Each row is a point. Each copy is the shape, with its points in the same order, turned, moved and blurred by noise. Is it also mirrored, or only turned?

Shape:
[[ 0.7 -0.9]
 [ 5.5  1.6]
 [ 1.4 -1.5]
 [ 1.4 -5.4]
 [-2.0 -1.8]
 [-2.7  4.9]
 [ 0.6  6.4]
 [-2.5 -0.7]]
Copy 1:
[[ 2.0  0.9]
 [ 6.0 -4.5]
 [ 3.8  1.2]
 [ 6.3  3.9]
 [ 1.0  2.8]
 [-3.2 -1.8]
 [-0.8 -5.0]
 [ 0.0  2.2]]
Copy 1 is: mirrored
Copy 2 (8 x 2):
[[-0.9  1.4]
 [ 0.4  6.3]
 [-1.9  1.3]
 [-6.0  1.0]
 [-1.5 -2.3]
 [ 4.6 -1.6]
 [ 5.5  2.4]
 [-0.9 -2.0]]
Copy 2 is: mirrored

Shape:
[[ 0.6  1.1  2.4]
 [ 3.2  4.6 -3.1]
 [-7.0 -5.4  1.7]
 [ 3.6 -0.6 -0.7]
 [-2.1 -1.8  2.7]
 [ 0.8  0.1 -3.4]]
Copy 1, 6 rows:
[[-1.7  3.7 -0.6]
 [-7.0 -1.2  0.7]
 [ 5.0  3.0 -8.0]
 [-0.8 -0.9  1.7]
 [ 1.5  3.5 -2.9]
 [-2.4 -2.0 -1.8]]
Copy 1 is: mirrored
Copy 2:
[[-1.0  0.2  1.6]
 [-4.9 -2.9 -3.6]
 [ 4.3  8.3  0.0]
 [ 0.6 -2.5 -2.5]
 [ 1.9  2.9  1.2]
 [-1.0  0.2 -4.3]]
Copy 2 is: mirrored

Shape (7 x 3):
[[ 5.0  1.5 -2.2]
 [-1.2  1.3 -5.2]
 [-3.1 -3.5  5.4]
 [-4.2  0.4 -2.8]
 [ 3.8  3.2 -2.1]
 [ 2.6 -1.6 -4.5]
 [ 2.5  0.1 -1.3]]
Copy 1 (7 x 3):
[[ 2.1  3.7  0.0]
 [ 1.2 -2.2  4.4]
 [ 0.3 -6.3 -6.5]
 [-0.2 -5.5  2.3]
 [-0.2  2.9  0.6]
 [ 4.8 -0.1  2.0]
 [ 1.9  0.8 -0.6]]
Copy 1 is: mirrored
Copy 2:
[[-3.3 -5.2  1.6]
 [-4.5  1.7  0.9]
 [ 5.7  0.6 -4.9]
 [-1.4  4.1 -0.5]
 [-2.8 -3.5  3.1]
 [-5.3 -2.2 -1.7]
 [-2.2 -2.9 -0.4]]
Copy 2 is: mirrored
Copy 3:
[[ 3.6 -1.4  4.4]
 [-1.5 -5.0  1.6]
 [-5.5  6.7  1.4]
 [-4.7 -2.0 -0.4]
 [ 4.0 -1.8  1.9]
 [ 0.3 -3.1  5.7]
 [ 0.9 -0.2  3.3]]
Copy 3 is: only turned

Shape (8 x 4):
[[-4.6 -5.3  1.8  3.6]
 [ 2.4  3.2  4.3 -1.9]
 [-3.2  0.4 -3.0  4.2]
 [-2.5  0.4 -2.6 -0.8]
 [ 1.9 -0.9 -3.2 -4.1]
 [ 0.7 -5.7  0.2 -0.8]
 [ 4.1 -2.3  2.5 -1.7]
 [-5.0  3.0  3.2  3.5]]
Copy 1, 8 rows:
[[ 4.7  3.2 -4.1 -1.0]
 [-6.0 -0.3 -0.8  1.9]
 [ 4.8 -0.5  2.0  1.5]
 [ 0.9  0.3  3.0 -1.4]
 [-2.3 -2.9  3.2 -4.6]
 [ 0.6 -1.5 -3.1 -4.7]
 [-3.8 -2.8 -3.3 -2.3]
 [ 1.2  4.4  0.2  4.6]]
Copy 1 is: only turned
Copy 2:
[[-6.2 -0.1 -2.3 -4.7]
 [ 3.1 -0.5 -5.1  2.9]
 [-3.0 -3.5  2.6 -1.3]
 [-2.6 -0.7  2.2  2.7]
 [ 0.8  3.4  3.2  3.9]
 [-1.6  4.6 -0.3 -2.1]
 [ 3.1  4.1 -2.2  0.4]
 [-3.7 -6.1 -3.7  0.0]]
Copy 2 is: mirrored
Copy 3, 8 rows:
[[-2.0 -8.5 -6.9 -0.3]
 [ 0.9 -1.6  2.1  3.5]
 [-0.6 -0.6 -6.9 -1.7]
 [-2.3 -0.5 -2.2 -3.5]
 [-0.5 -1.9  2.7 -4.1]
 [ 0.7 -7.7 -1.2 -3.4]
 [ 2.8 -5.6  1.9 -0.7]
 [-3.0 -1.2 -6.0  4.3]]
Copy 3 is: only turned
Copy 4 (8 x 4):
[[-2.9  2.4 -2.4 -6.0]
 [ 0.3  2.2 -3.4  6.0]
 [-4.7 -1.0  2.5 -1.5]
 [-0.3  0.7  3.3  0.2]
 [ 4.6 -1.2  1.9  1.4]
 [ 2.6 -0.3 -2.7 -3.4]
 [ 3.0 -0.8 -4.7  1.9]
 [-6.5  4.5 -0.3  1.1]]
Copy 4 is: mirrored

Shape (9 x 6):
[[-2.2 -2.9 -2.2  0.8 -5.0 -5.9]
 [-3.2 -0.6  3.7 -0.4  3.2  1.8]
 [ 1.5  1.5  2.0  7.0  4.0  0.6]
 [-0.4 -4.5  3.7  1.5 -1.3 -5.2]
 [ 2.6  1.5 -3.7 -1.7 -2.0  1.7]
 [ 0.9 -3.6 -3.6  2.2 -0.4  2.5]
 [ 0.7 -1.8 -3.0  3.7  1.3 -3.1]
 [-1.0 -1.7  3.4 -0.3  3.0 -5.6]
 [ 6.1  1.9 -5.1  3.8  0.6  1.2]]
Copy 1, 9 rows:
[[ 0.6  5.1  4.0  4.3  5.3  2.7]
 [ 1.2 -2.4 -4.3 -1.5  0.2  0.7]
 [ 3.1  0.0 -3.4  3.9 -6.4  1.1]
 [ 2.7  4.0  1.4  0.4  1.1  5.5]
 [-2.5  1.2  4.1  1.3 -1.2 -4.5]
 [-5.0  2.2 -0.6  3.9 -2.3  0.4]
 [ 0.6  4.8 -1.1  4.4 -1.4  0.6]
 [ 5.0  3.8 -2.9 -1.0  1.0  1.6]
 [-1.9  3.8  2.1  5.4 -7.2 -3.6]]
Copy 1 is: mirrored
Copy 2, 9 rows:
[[ 3.7  0.0 -0.3  6.5  0.7  4.4]
 [-0.5 -3.3 -0.6 -4.6 -0.7  0.6]
 [-3.8 -0.2  3.3 -3.6  6.0  1.7]
 [-0.4 -5.3  2.4  4.2  0.6  3.3]
 [ 1.7  5.0  1.6  0.6 -1.2 -2.3]
 [ 2.5  2.7  5.4 -1.3 -0.5  2.6]
 [-1.1  2.2  2.7  1.6  1.6  4.6]
 [-3.9 -4.0 -0.6  2.1 -1.1  3.0]
 [-1.8  7.6  5.5  0.1  3.2 -0.6]]
Copy 2 is: mirrored
Copy 3:
[[ 2.0 -2.6  6.6  2.8  3.7 -3.8]
 [ 1.5 -0.1  1.0 -1.1 -5.9  0.8]
 [-1.9  2.4 -3.5  5.2 -3.3 -0.4]
 [ 4.4 -3.3  4.1  5.6 -1.7 -1.3]
 [ 0.5  0.5 -0.1 -1.9  4.8  2.3]
 [ 2.7  5.0  1.5  0.9  2.2  0.0]
 [-1.0  2.2  3.1  4.8  1.4 -0.1]
 [ 0.6 -3.5  4.3  4.4 -3.9  1.8]
 [-2.2  3.8 -2.8  3.1  5.7  2.6]]
Copy 3 is: mirrored
Copy 4:
[[ 0.2 -4.3  5.7 -2.7 -5.8  0.1]
 [-3.4 -1.7  0.1 -1.5  4.3  5.1]
 [-4.6 -5.5 -0.2 -1.6  6.9 -3.2]
 [-1.5 -7.0  7.3 -0.2  0.6  2.4]
 [ 1.9  0.7 -0.1  1.9 -0.5 -2.3]
 [-3.3  0.2  1.5  2.4 -1.3 -2.5]
 [-2.7 -2.2  4.5 -1.8  0.3 -3.6]
 [-0.2 -4.8  6.5 -3.8  5.0  2.1]
 [ 0.0 -1.1  1.6  1.9  2.6 -8.2]]
Copy 4 is: mirrored
